Each row of a before or after table is a point. The points were changed in one or more steps. Then noise was added and the rows were shuffled. The steps act on how far a point lies along the listed directions, d1 being the first. Write out the steps. A step turns or swaps two directions, mirrors them in a line or flattens them onto one, adds a multiple of one to another, or multiplies one. Angles are multiples of 10 degrees, from the lower direction toward the higher: turns from -170 to 170, lines from 10 to 170 but not 90. Use the fewest steps. Two steps may share a direction if one is a turn and the other turns, adds or multiplies; they go together, in the order done. Otherwise the lowest direction goes first.
In the rows, 128 means zero.

Directions:
(1): [165 104]
(2): [104  91]
Before:
[[133 100]
 [110 145]
 [124  70]
 [164 115]
 [100 131]
 [129 168]
 [ 90 169]
 [ 88 124]]
After (8 x 2):
[[106 156]
 [134  85]
 [103 116]
 [149 116]
 [ 70  86]
 [186 113]
 [145  98]
 [169 152]]
Steps: multiply d1 by -1; multiply d2 by 1.3

Directions:
(1): [168 138  83 131]
(2): [165 113 159 163]
(3): [107  84 102 155]
Before, 10 rows:
[[ 98 149 162 103]
 [102 154 152  98]
 [178 157 210 138]
 [ 63 117 145 110]
 [ 77 116 149 118]
 [ 95 119 151 102]
 [155 120  51 108]
 [ 78 101 160 128]
 [116 160 154 103]
 [123 130  68 121]]
After, 10 rows:
[[106 145 131  99]
 [157 140 216 143]
 [110 156 154 109]
 [102 152 157 103]
 [110 141 136 107]
 [102 154 150  94]
 [116 124  68 125]
 [120 134 145  95]
 [119 141 139 119]
 [126  96  60 118]]
Steps: flatten d1 and d3 onto the line at 50 degrees

Directions:
(1): [130 176 158  81 112 120]
(2): [117 122 173 129 165 174]
(3): [ 93 129 121 133  76 169]
Before (13 x 6):
[[134 166 127 117  80 147]
 [148 157 176 100 155 128]
 [139 133  74 171  96  95]
 [110 131  60 139  50 136]
 [132 132 126 133 114 140]
 [165  93  90 162 150  81]
 [ 99 116 144 140 155 178]
 [159  94 131 162 165 140]
 [161 160 173  68 158 114]
 [149  87 125 144 103 138]
 [158 109 101 128 165  94]
 [107 124 127 119  92 146]
 [128 174 141  91  97 110]]
After:
[[105 102 108 144  96 153]
 [134 126 117 144 119 138]
 [148  79 119 154 106 143]
 [163 130 120 128 143  81]
 [102  81  46 187  79 158]
 [ 95 107 128 155 152 166]
 [163 189 185  33 142 104]
 [126 174 142  95 100 114]
 [151 143 131  89 158  99]
 [134 125  84 173 107 116]
 [152 179 183  77 143 116]
 [162 114 139 139 153 136]
 [132 143 117 146  94 152]]
Steps: add -1 times d3 to d1; multiply d2 by 0.7
